Every row gives one point. The points of each table are mixes of a few directions, plus a little noise. How many directions does each table use, and how many do they share? Where both have some left over, give the other angles between the two spaces (their principal angles), to ten degrees, smallest first.

First:
|  10 | -59 |
|  -8 |  46 |
|  -3 |  13 |
|  -2 |  11 |
|   3 | -15 |
|   7 | -38 |
|  -7 |  42 |
Second, 4 rows:
| -47 | -39 |
|  28 |  23 |
|   4 |   4 |
|  16 |  13 |
Directions: first 1, second 1, shared 0; angles 60

First (5 x 4):
|  52 | -15 | -19 | -26 |
| -43 |  13 |  15 |  21 |
|   5 |  -1 |  -2 |  -2 |
|  42 | -12 | -15 | -20 |
| -57 |  17 |  20 |  28 |
Second, 5 rows:
| -25 |  24 |  24 |  39 |
|  24 | -23 | -23 | -37 |
|  -4 |   4 |   5 |   7 |
| -23 |  22 |  23 |  37 |
|  29 | -28 | -28 | -45 |
Directions: first 1, second 1, shared 0; angles 30

First (9 x 8):
|  12 |  -5 |  21 | -44 |  30 | -28 | -45 | -52 |
|  -3 |   7 | -26 |  22 | -14 | -13 |  -5 |  18 |
|  12 |  -9 |  52 |  -4 |   9 |  54 |  67 | -12 |
|  -8 |   7 | -34 |  22 | -17 | -17 | -14 |  25 |
|  -9 |   7 | -31 |  32 | -23 |  -2 |   7 |  36 |
|  -3 | -14 |  49 | -33 |  19 |  40 |  26 | -16 |
|   1 |  11 | -45 |  10 |  -7 | -55 | -56 |   0 |
|  22 |   9 |  -7 |  18 |   0 | -22 |   2 | -20 |
| -24 | -13 |  23 | -22 |   2 |  43 |  18 |  22 |
Second:
|   20 |   -2 |    1 |  -12 |   13 |   14 |   38 |   -5 |
|    0 |    1 |  -16 |   -2 |  -41 |  -18 |  -49 |   36 |
|    9 |   -1 |    7 |   -4 |   21 |   13 |   35 |  -15 |
|   11 |   -1 |  -10 |   -8 |  -18 |   -3 |   -8 |   20 |
|   28 |   -3 |   -2 |  -17 |    9 |   16 |   43 |    1 |
|   12 |   -1 |   -3 |   -8 |   -1 |    5 |   12 |    4 |
|  -91 |   11 |   18 |   58 |   -3 |  -41 | -109 |  -28 |
|   12 |   -2 |    5 |   -6 |   20 |   14 |   36 |  -13 |
Directions: first 3, second 2, shared 0; angles 30, 70

First:
| -16 | -37 |  17 |   6 | -14 | -10 |  10 | -27 | -29 | -11 | -17 |
|  10 |  48 | -19 | -50 |   6 |  22 |  -7 |  18 |  10 | -11 |  12 |
| -46 |  45 |   9 | -19 | -15 | -42 | -28 |  55 | -45 | -26 | -31 |
|  20 |  18 |  18 |  55 |  24 |  16 |  -6 |  29 |  30 |  14 |  45 |
|  -7 | -54 |  -5 |   3 | -15 | -17 |  15 | -42 | -12 |   8 | -32 |
|  -3 | -33 | -22 |  15 |  -7 | -33 |   2 | -12 |  12 |  29 | -36 |
|  15 |  37 |   1 | -41 |   9 |  43 |   2 |   2 |   3 | -22 |  33 |
|  38 | -31 |  13 |  64 |  23 |  30 |  15 | -20 |  44 |  28 |  45 |
| -11 |   6 | -12 | -33 | -10 |  -9 |  -2 |  -2 | -13 |  -8 | -21 |
Second, 8 rows:
|  15 |  48 |   0 |  -1 |   8 | -16 |  -3 |  51 |  27 |  15 |  25 |
|  34 |  49 |   2 | -12 |  -1 | -48 |   0 | -13 |  30 |  21 |   7 |
|  30 |  16 |  25 |  15 |   6 |  -4 |  11 | -16 |  18 |   6 |  35 |
|  13 |  36 | -47 |  25 |  29 |  11 | -25 |  69 |  60 |  38 |   9 |
| -13 | -20 |   0 | -13 | -11 |  -5 |   2 | -29 | -23 | -11 | -23 |
|  -6 | -15 |  -4 |  -7 |   3 |  27 |  -8 | -37 | -16 | -18 | -10 |
| -39 | -38 |  11 | -19 | -14 |  29 |   4 |  -7 | -54 | -38 | -18 |
| -33 | -77 |  12 |  12 | -20 |   5 |  20 | -18 | -41 | -12 | -26 |
Directions: first 4, second 5, shared 3; angles 50

First:
|  17 |  -8 |  56 |  -3 | -38 |  -2 | -56 |  42 |  20 | -25 | -35 |  28 | -26 |  -8 |
| -15 | -10 |  -5 |  15 |  13 |  -1 |  27 | -17 |  -2 |   5 |  -4 |  -2 |   8 |  14 |
|  18 |   8 |   3 | -13 | -27 |  33 | -18 |  42 |  -1 | -16 |  -1 |   5 | -11 | -19 |
|  67 |  98 | -24 | -65 |  53 | -54 | -80 | -33 | -12 |  -4 |   3 |  27 | -17 | -28 |
|   3 | -13 |  16 |  -8 | -34 |   2 | -26 |  28 |   8 |  -1 |  10 |  -7 |  -6 | -14 |
| -34 | -27 | -17 |  23 |  17 | -13 |  46 | -35 |  -3 |  24 |  18 | -24 |  21 |  20 |
|  -1 |  -6 |   1 |  -6 | -14 |  -5 | -11 |   7 |   2 |   5 |  13 | -10 |   1 |  -7 |
| -23 |  -7 | -24 |  25 |  37 |   3 |  58 | -40 |  -9 |  10 |  -4 |  -3 |  16 |  25 |
| -33 | -36 |  -8 |  33 |  -6 |  37 |  62 |   4 |  -3 |   2 |  -1 | -12 |  13 |  18 |
Second (8 x 14):
| -25 |   5 | -52 | -35 |  -3 |   4 |   4 |  -5 | -13 |  50 |  55 | -28 |  18 | -14 |
|  -5 |  17 |  18 | -49 |  -7 | -19 | -44 |  61 |   5 | -40 |  -1 |  -5 | -16 | -23 |
| -25 | -19 | -15 | -30 |  -9 |  -9 |  13 |   2 | -11 |   5 |  20 | -27 |  14 | -22 |
|   8 |  17 |  14 | -20 |   7 | -24 | -36 |   6 |   5 |  -8 | -11 |  13 | -11 |  -6 |
|  27 |  27 | -49 |  60 |   6 |  70 |  32 | -10 |   2 |  47 |  35 |   5 |   5 |  37 |
| -46 | -45 |  29 |   0 |  -6 | -29 |   9 | -11 |   6 |   7 | -22 |   2 |   6 |   8 |
|  57 |  20 |  22 |  24 |  19 | -17 |  -8 | -53 |  -2 | -22 | -40 |  29 |  -8 |   0 |
|  10 | -22 |  34 |  51 |  -7 |  26 |  30 |  11 |   9 | -38 | -37 |  11 |  -7 |  21 |
Directions: first 4, second 5, shared 2; angles 30, 50

First (9 x 24):
| -12 |   9 |  -3 |  -2 | -16 |   6 |  -2 |   0 |   6 |  -1 |  15 |  -3 | -10 |  -1 |  -8 |  -2 |   3 | -10 | -10 |   2 |  -7 |  -4 |  14 |  -1 |
|  61 | -51 |  19 | -19 |  64 | -28 | -20 |  16 |   0 |   3 | -83 |  20 |  -2 |  42 |  82 |  43 | -10 |   6 |  41 |  10 |   8 |  35 |  20 |   5 |
| -37 |  21 |  -6 |   3 |  -3 |   5 |  14 |   2 | -30 |  13 |  14 |  -2 |  21 | -36 | -53 | -19 |   6 |  21 |  -1 |   2 | -10 |  -1 | -28 | -13 |
|  20 |  -8 |   1 |  15 |   9 |  -3 |  11 | -12 |   3 |  -7 |   2 |  -5 |  14 |   1 |   7 |  -9 |  -5 |  12 |   3 | -10 |  22 | -11 | -34 |   8 |
|  73 | -30 |   5 |  11 | -11 |  -3 | -13 | -21 |  67 | -36 |   5 |  -7 | -36 |  63 |  88 |  18 | -12 | -37 | -12 | -17 |  33 | -19 |  28 |  33 |
|  -9 |   6 |  -2 |   8 |   3 |   1 |  11 |  -4 | -12 |   3 |   7 |  -3 |  16 | -16 | -22 | -14 |   1 |  15 |   1 |  -3 |   5 |  -6 | -29 |  -3 |
| -42 |  35 | -13 |  -5 | -65 |  23 | -10 |  -2 |  25 |  -8 |  57 | -10 | -40 |  -2 | -27 |  -6 |   9 | -42 | -39 |   3 | -26 | -16 |  56 |  -2 |
| -67 |  33 |  -7 |   5 |   9 |   5 |  27 |   8 | -66 |  30 |  11 |  -1 |  50 | -71 | -98 | -35 |  10 |  49 |   8 |   5 | -16 |   3 | -64 | -27 |
|  12 | -13 |   6 | -16 |  11 |  -7 | -17 |  12 |   5 |   2 | -27 |  10 | -16 |  20 |  31 |  23 |  -1 | -13 |   8 |  10 | -11 |  17 |  38 |  -1 |
Second (11 x 24):
| -58 |  26 |  -5 | -22 | -15 |   7 |  -8 |  22 | -27 |  21 |   3 |   7 |  -8 | -27 | -46 |   4 |  11 |  -6 |  -4 |  19 | -43 |  17 |  37 | -22 |
|  16 | -15 |   6 |  -2 |  27 | -10 |   0 |   4 | -10 |   4 | -28 |   6 |  12 |   3 |  14 |   7 |  -3 |  14 |  17 |   2 |   6 |  11 | -13 |  -1 |
|  61 | -39 |  12 |   4 |  39 | -17 |  -4 |  -5 |  15 | -11 | -40 |   5 |   5 |  34 |  64 |  18 | -11 |   7 |  21 |  -7 |  28 |   6 | -13 |  15 |
|  48 | -18 |   2 |  15 |  -9 |   0 |  -2 | -19 |  43 | -26 |  12 |  -8 | -17 |  36 |  51 |   3 |  -8 | -19 | -10 | -16 |  29 | -19 |   1 |  23 |
|   8 |  -1 |  -1 |   7 |  -6 |   2 |   3 |  -7 |  10 |  -7 |  10 |  -4 |  -1 |   4 |   5 |  -5 |  -2 |  -2 |  -5 |  -6 |   9 |  -9 |  -7 |   6 |
|  67 | -40 |  11 | -10 |  15 | -13 | -25 |   0 |  46 | -20 | -35 |   8 | -36 |  63 |  96 |  39 | -11 | -32 |   8 |   0 |  14 |  10 |  51 |  20 |
| -47 |  23 |  -5 | -21 | -25 |   9 | -14 |  18 |  -9 |  13 |  10 |   5 | -21 | -12 | -29 |   8 |  10 | -20 | -11 |  17 | -39 |  13 |  53 | -16 |
| -16 |  25 | -12 |  34 | -30 |  15 |  31 | -27 |   1 | -11 |  61 | -21 |  25 | -31 | -52 | -45 |   2 |  17 | -23 | -22 |  25 | -39 | -68 |   7 |
| -34 |  19 |  -5 |   9 |   1 |   4 |  19 |  -1 | -32 |  13 |  14 |  -4 |  30 | -40 | -56 | -25 |   5 |  28 |   1 |  -1 |  -2 |  -5 | -45 | -12 |
|  10 | -19 |   9 | -33 |  18 | -11 | -31 |  26 |   4 |   9 | -49 |  19 | -30 |  30 |  46 |  43 |   0 | -23 |  16 |  21 | -27 |  35 |  73 |  -6 |
| -55 |  37 | -12 |  20 | -16 |  13 |  32 |  -9 | -39 |  13 |  43 | -12 |  41 | -62 | -93 | -46 |   8 |  36 | -10 |  -7 |   0 | -20 | -71 | -14 |
Directions: first 3, second 3, shared 3

First, 9 rows:
|   4 |  -3 |  -2 |  16 |  13 | -11 |   8 |  13 |   5 |  19 |  22 | -19 | -19 |   7 |  20 | -13 |  -9 |  -6 | -14 |   9 |  16 |  14 |  13 |  -5 | -20 | -12 |  15 |  -9 |  13 |  17 |  24 |  48 |
|  16 |  19 |  -7 | -19 | -43 | -53 | -17 |  20 |  48 | -16 |  -3 |  48 |   1 |  36 | -42 | -23 | -38 |  31 |  18 | -17 |  -4 | -17 | -35 |  -1 | -20 |  58 | -27 | -34 |  27 | -73 |  -8 | -34 |
|  45 | -36 |   6 |  18 |  28 | -17 | -42 |  25 |  31 |  17 |  34 | -27 |   7 | -41 |  -2 |  13 |   3 |  21 |   0 |  51 |   3 |  71 |  29 | -44 | -18 | -48 | -64 |  -6 |  93 |  27 |  26 | 121 |
| -12 |  12 |  -4 |   3 |  -1 |  -1 |  25 |  -7 |  -5 |   6 |  -1 |  -1 | -10 |  21 |  14 |  -7 |  -2 | -14 |  -4 | -11 |   7 | -19 |   0 |  18 |  -3 |   6 |  27 |   0 | -35 |  -2 |   1 | -26 |
| -10 |  -6 |   5 |  23 |  18 |   8 |  -2 |   8 | -44 |  10 |   2 | -20 | -21 | -27 |  20 | -18 |  22 |  10 | -27 | -13 |   5 |   3 |   6 |   2 |   5 | -13 |  56 |   2 |  10 |  39 |  19 |  24 |
| -41 |  23 |  -1 |   8 |   1 |  24 |  37 | -14 | -20 |   7 |   5 | -21 | -31 |  21 |  26 | -10 |  -5 | -29 | -13 | -13 |  11 | -27 |  -6 |   8 |   4 |   3 |  51 |   5 | -44 |  14 |  12 | -19 |
| -41 |  20 |   8 | -20 | -22 |  51 |   0 | -20 | -15 | -31 | -14 |  -5 |  -3 |  -5 | -16 |  10 |  -9 | -14 |   2 |  -8 | -12 | -22 | -31 | -24 |  28 |  17 |  11 |  11 | -17 | -11 | -11 | -30 |
|  37 | -26 |  -3 | -27 |  -4 |  -5 |  -3 |   2 |  -8 | -13 | -23 |  31 |  61 |   8 |   0 |  16 |   2 |  -8 |  11 |  -7 |  -7 |  -2 |  22 |  32 |  -1 |   7 | -24 |  10 | -39 |  -8 | -46 | -34 |
|   4 |  -5 |  -1 |   2 |   8 |   4 |  -5 | -26 |   8 |  -2 | -19 |  13 |  14 | -20 | -23 |  31 |  36 |   9 |  27 |   8 | -21 |   2 |   6 |  14 |  26 | -17 | -44 |  23 | -11 |  -5 | -19 | -49 |
Second:
|  81 | -43 | -22 |  16 |  48 | -67 |  33 | -14 |  38 |  52 |  -3 |  26 |  55 |  25 |  26 |  39 |  47 | -16 |  38 |  26 |   5 |  25 |  83 |  90 | -22 | -57 | -78 |  25 | -61 |  14 | -33 | -44 |
|   5 |  -2 |  -1 |   1 |   2 |  -4 |   2 |  -1 |   2 |   3 |   0 |   2 |   3 |   1 |   1 |   2 |   3 |  -1 |   2 |   2 |   0 |   1 |   5 |   5 |  -1 |  -3 |  -4 |   1 |  -3 |   1 |  -2 |  -2 |
| -33 |  18 |   8 |  -7 | -20 |  27 | -13 |   6 | -15 | -21 |   1 | -11 | -23 | -10 | -10 | -16 | -20 |   7 | -16 | -11 |  -2 | -10 | -34 | -36 |   9 |  23 |  31 | -10 |  25 |  -6 |  14 |  18 |
| -19 |  10 |   5 |  -4 | -11 |  16 |  -8 |   3 |  -9 | -12 |   1 |  -6 | -13 |  -6 |  -6 |  -9 | -11 |   4 |  -9 |  -6 |  -1 |  -6 | -19 | -21 |   5 |  13 |  18 |  -6 |  14 |  -3 |   8 |  10 |
|  47 | -25 | -12 |   9 |  28 | -39 |  19 |  -8 |  22 |  30 |  -2 |  15 |  32 |  15 |  15 |  23 |  27 | -10 |  22 |  15 |   3 |  15 |  48 |  53 | -13 | -33 | -45 |  14 | -36 |   8 | -19 | -26 |
|  35 | -19 |  -9 |   7 |  21 | -29 |  14 |  -6 |  16 |  22 |  -2 |  11 |  24 |  11 |  11 |  17 |  20 |  -7 |  16 |  11 |   2 |  11 |  36 |  39 | -10 | -24 | -34 |  10 | -26 |   6 | -14 | -18 |
| -49 |  27 |  13 | -10 | -29 |  41 | -20 |   9 | -23 | -31 |   2 | -16 | -34 | -15 | -16 | -24 | -29 |  10 | -23 | -16 |  -3 | -15 | -51 | -55 |  13 |  34 |  47 | -15 |  37 |  -8 |  20 |  27 |
| -12 |   6 |   3 |  -2 |  -7 |  10 |  -5 |   2 |  -6 |  -7 |   1 |  -3 |  -8 |  -4 |  -4 |  -5 |  -7 |   2 |  -5 |  -4 |   0 |  -4 | -12 | -13 |   3 |   8 |  11 |  -3 |   9 |  -2 |   5 |   6 |
| -55 |  29 |  15 | -11 | -33 |  46 | -22 |   9 | -26 | -35 |   2 | -18 | -38 | -17 | -17 | -26 | -32 |  11 | -26 | -18 |  -3 | -17 | -56 | -61 |  15 |  39 |  53 | -17 |  41 |  -9 |  23 |  30 |
Directions: first 6, second 1, shared 1

First:
|  38 |  15 |  34 |  27 | -48 |  34 |  13 |  27 |  15 |   0 |  21 | -17 | -25 |  29 |  21 |  30 | -17 | -13 |  -3 |   3 | -46 | -28 | -23 |  -4 | -19 |  -1 | -20 | -16 | -40 |  27 |   0 |  15 |
|  25 |  41 | -39 |   6 | -44 |  11 | -30 | -11 |  11 |  23 | -25 | -26 |  19 |  39 |   5 |   0 | -35 |  17 | -22 | -19 |  18 | -26 | -32 |   0 |  16 |  -2 |   0 |  12 | -30 |  17 |  35 |  -4 |
| -45 | -50 |  26 | -37 |  50 | -56 |  13 |  23 | -17 | -18 |  12 |  33 |  18 | -17 | -18 |   2 |  36 |   0 |   2 |  -3 |  11 |  24 |  31 |  15 | -19 |  24 |  19 |  12 |  66 | -59 | -46 | -15 |
|  -4 |  13 | -38 |  10 | -19 | -16 | -13 | -21 |  18 |  -5 | -30 |   0 |  10 |   4 | -32 |   0 |  -2 |   0 |  -3 | -21 |  16 | -29 |   8 | -10 |  21 |   2 |  -3 |   8 |  -8 |  -2 |  21 |  20 |
| -18 |  -6 | -29 |  -5 |  23 | -26 | -12 |  -6 | -11 | -21 | -15 |  10 |  18 |  -4 | -14 |   7 | -12 |  18 | -13 | -16 |  45 |  15 |   3 |   8 |  12 |  -9 |  21 |  20 |   7 |  -9 |   9 |   1 |
|   3 | -20 | -33 |   3 |  17 | -22 | -25 | -15 | -13 | -13 | -30 |  25 |  32 | -18 | -41 | -29 |  14 |   5 |  -5 |  -3 |  32 | -12 |  45 |  -4 |   9 | -13 |   9 |  19 |  24 |  -5 |  15 |  29 |
| -49 |  -1 | -33 |  -8 |  21 | -37 |   8 | -33 |  18 | -13 | -22 |   9 |  -4 | -26 | -35 |   2 |  18 |  -3 |  14 | -19 |  24 |   3 |  14 |  -9 |  30 |  11 |   4 |   3 |  15 | -26 |   0 |   1 |
|  22 | -14 | 104 | -29 |  17 |  66 |  36 |  32 | -22 |  59 |  73 | -15 | -38 | -11 |  83 | -35 |  32 | -23 |  31 |  71 | -89 |  48 | -16 |   7 | -50 |  15 | -22 | -44 |  21 |   9 | -54 | -57 |
|  29 |  22 |   9 |  32 | -18 |  46 |   9 |   3 |   1 | -11 |  16 | -19 | -32 |   5 |  31 |  24 | -34 |   0 |  -1 |   8 | -12 |   6 | -29 |  -3 |   0 | -27 |  -8 | -13 | -56 |  48 |  20 |  10 |
Second, 9 rows:
|  11 | -21 |   9 |  -6 |  18 |  -8 |  -5 |  10 | -10 | -22 |  31 |  10 |   7 | -34 |  16 |  -6 |   9 |   1 |   0 |  34 |  30 |   3 | -18 |   6 | -12 | -52 |  -2 | -27 |   8 |  -6 |  20 |   5 |
|  -3 |  -3 |   2 |  -1 |   8 | -64 | -44 |  12 |  27 |   5 | -56 |   7 |  38 |  -9 | -19 | -38 |  -9 |  -5 | -45 |  68 |  -4 | -51 |  -2 |  18 |  12 |  59 |   3 | -44 |  21 | -23 |  -9 | -15 |
| -11 |   5 |   6 |  -5 | -21 |  13 |  29 |  -1 |  12 |  -1 |  24 |   0 | -23 |   4 |   8 |  30 |  17 | -18 |  23 | -25 | -18 |   2 |  -5 |  -8 |  -1 |  -5 |  -6 |   8 |   1 |   0 |  -4 |   5 |
| -32 | -18 | -24 | -12 | -17 | -12 |  42 |   4 |  12 | -42 |  13 |  40 | -25 | -19 |  42 |  64 |  37 | -63 |  46 | -10 |  -7 | -16 |   6 |  10 |  38 | -23 |  36 |  27 |  43 |  21 |  -2 |  33 |
| -31 |  -5 |   5 | -26 |   7 | -13 |  16 |  -2 |  23 |  -9 |   4 |  49 |  -7 | -51 |  11 |  13 |  33 | -51 |  -1 |  33 | -17 |  21 |  21 |  10 |   1 |  27 |  15 |   3 |  47 |  16 |  -5 |   4 |
|  20 | -16 |   9 |  13 |  49 |  72 |   5 | -24 | -59 |  14 |   7 |  14 |  -9 | -18 | -11 | -42 |   4 |  17 |  17 | -15 |  -8 |  81 |  71 | -13 | -22 | -17 |   3 |  47 |  -4 |  46 | -10 |  12 |
|  44 |  11 |  -7 |  44 |  -3 |   6 | -42 |  -2 | -28 |  30 | -49 | -69 |  25 |  81 | -36 | -47 | -54 |  75 | -16 | -32 |   4 | -42 |  -5 | -11 |   5 |  13 | -19 |  -5 | -62 | -22 | -11 | -13 |
|  -6 |  31 | -27 |  -1 | -18 | -13 | -18 |  -4 |  10 |   9 | -24 | -22 |  14 |  36 |  -4 |  15 | -38 |  25 | -28 | -29 |  24 |  -4 | -30 |   6 |  12 |  21 |   8 |  14 | -23 |  -5 |  12 | -19 |
|   8 |  16 |  28 |  -5 | -24 |  19 |  17 |   4 |  13 |  16 |  51 | -30 | -18 |  10 |  -6 |  12 |   1 |  18 |   4 | -25 |  -4 |   7 | -38 | -18 | -34 | -22 | -38 | -23 | -30 | -25 |   9 | -14 |
Directions: first 6, second 6, shared 2; angles 50, 60, 60, 80

First:
|  32 |  30 |  -7 | -69 |  16 |  34 |  -7 |  50 | -17 |  34 |  34 |  15 |  28 |  21 | -11 | -23 | -50 |  22 |   0 |  -6 | -55 | -38 | -24 | -33 | -14 |   0 | -42 |  27 |   9 | -57 |  25 | -24 |
|  25 |  -8 |   1 | -27 | -12 |   6 |  -7 | -15 | -49 | -22 | -32 |   1 | -63 | -43 |  58 | -21 | -31 | -53 |  31 |  11 | -23 |  -6 |  69 |  30 |  36 | -41 |  36 |  19 | -24 |  58 | -21 |  -5 |
| -28 |  -8 |   4 |  48 |  -2 | -48 |  11 |  29 |   1 |  13 |  27 |   4 |  -5 | -24 |  -5 |  44 |  34 |  -7 | -42 | -23 |  20 |  52 | -21 |  48 | -22 |   5 | -21 |  -8 |  34 |  -8 |  29 |  16 |
| -12 |   5 |   2 | -17 |  -9 |  34 | -25 |   0 |  43 |  10 |  -7 |   1 |   2 |   9 | -17 |  16 | -14 |  10 |   7 |  12 |  12 |  -3 |  -8 | -22 |   4 |  -2 |  29 |  10 |   4 | -19 | -13 | -18 |
| -18 | -14 |  -2 |  25 |  -5 | -17 |  -8 | -23 |  12 |  -4 | -20 |  -4 | -25 | -23 |   9 |  14 |  17 | -16 |   4 |  10 |  24 |  30 |  17 |  24 |  15 |  -7 |  39 | -11 | -11 |  45 | -18 |  -1 |
|  24 | -24 |  37 |   5 | -17 |  17 | -31 |  -8 |   7 |  21 | -26 |   1 |  -1 | -27 |  16 | -19 |  18 |   4 |   1 |   9 |  20 |   9 |  13 |   5 |   7 | -16 |  31 |  15 |  17 |  37 | -34 | -10 |
| -18 | -13 |   7 |  59 |  -9 |  -9 |  37 | -56 |  20 | -58 | -20 | -24 |  32 |  45 | -21 |  -5 |  49 |  18 |   5 |  -3 |  44 | -22 |  -9 | -29 |  -8 |  33 | -16 | -34 | -11 | -11 | -10 |  42 |
| -38 |  25 | -15 |   1 | -10 |  16 |  21 |  21 |  35 | -28 |  29 |  -4 |  14 |  42 | -35 |  50 | -16 |   7 | -13 | -17 |   5 | -16 | -29 | -24 | -23 |  19 | -33 |   1 |  17 | -96 |  36 |  15 |
|  34 |   8 | -27 | -25 |  48 | -34 |  10 |   2 | -53 |  34 |  15 |   8 |  19 |  -1 |   5 | -57 |  -8 |  15 |   8 |   6 | -47 |  -7 |  -8 |   1 |   5 |   9 | -24 | -18 | -36 |  51 |   5 | -16 |
Second:
|   -6 |   16 |  -23 |  -24 |    1 |    2 |   14 |    6 |  -22 |  -22 |    4 |    1 |  -30 |   -1 |   15 |    9 |  -36 |  -29 |   13 |   -2 |  -27 |  -12 |   23 |    8 |   11 |  -12 |   -4 |    6 |  -17 |  -11 |   15 |    1 |
|   -6 |   16 |  -22 |  -24 |    2 |    0 |   12 |    6 |  -22 |  -22 |    5 |    1 |  -29 |   -1 |   14 |    9 |  -35 |  -29 |   13 |   -2 |  -26 |  -11 |   23 |    7 |   11 |  -11 |   -3 |    5 |  -17 |  -10 |   15 |    1 |
|   10 |  -28 |   40 |   43 |   -3 |   -2 |  -23 |  -12 |   39 |   39 |   -9 |   -2 |   54 |    2 |  -27 |  -16 |   63 |   50 |  -23 |    3 |   48 |   20 |  -40 |  -14 |  -19 |   20 |    6 |  -10 |   31 |   19 |  -26 |   -1 |
|  -16 |   46 |  -65 |  -69 |    5 |    1 |   38 |   17 |  -64 |  -64 |   14 |    4 |  -87 |   -3 |   43 |   26 | -100 |  -81 |   37 |   -5 |  -76 |  -31 |   65 |   23 |   31 |  -32 |   -9 |   17 |  -49 |  -30 |   43 |    3 |
|   -4 |   13 |  -19 |  -18 |    1 |    1 |   10 |    5 |  -17 |  -18 |    4 |    1 |  -23 |    0 |   11 |    7 |  -29 |  -22 |   10 |   -1 |  -21 |   -9 |   18 |    6 |    9 |   -9 |   -3 |    5 |  -14 |   -9 |   11 |    1 |
|   10 |  -27 |   38 |   41 |   -3 |    0 |  -22 |  -11 |   39 |   38 |   -9 |   -2 |   51 |    2 |  -26 |  -16 |   60 |   48 |  -22 |    3 |   45 |   18 |  -39 |  -14 |  -19 |   20 |    4 |  -10 |   30 |   18 |  -25 |   -2 |
|   11 |  -33 |   46 |   49 |   -3 |   -2 |  -27 |  -12 |   46 |   46 |  -11 |   -2 |   61 |    2 |  -30 |  -19 |   72 |   58 |  -27 |    4 |   54 |   23 |  -47 |  -17 |  -22 |   23 |    7 |  -13 |   36 |   23 |  -31 |   -2 |
|    2 |   -2 |    3 |    3 |    0 |    0 |   -1 |   -1 |    2 |    2 |   -1 |    0 |    4 |    0 |   -2 |   -2 |    5 |    3 |   -2 |    1 |    3 |    2 |   -3 |   -1 |   -1 |    2 |    0 |   -1 |    2 |    2 |   -2 |   -1 |
Directions: first 6, second 1, shared 1
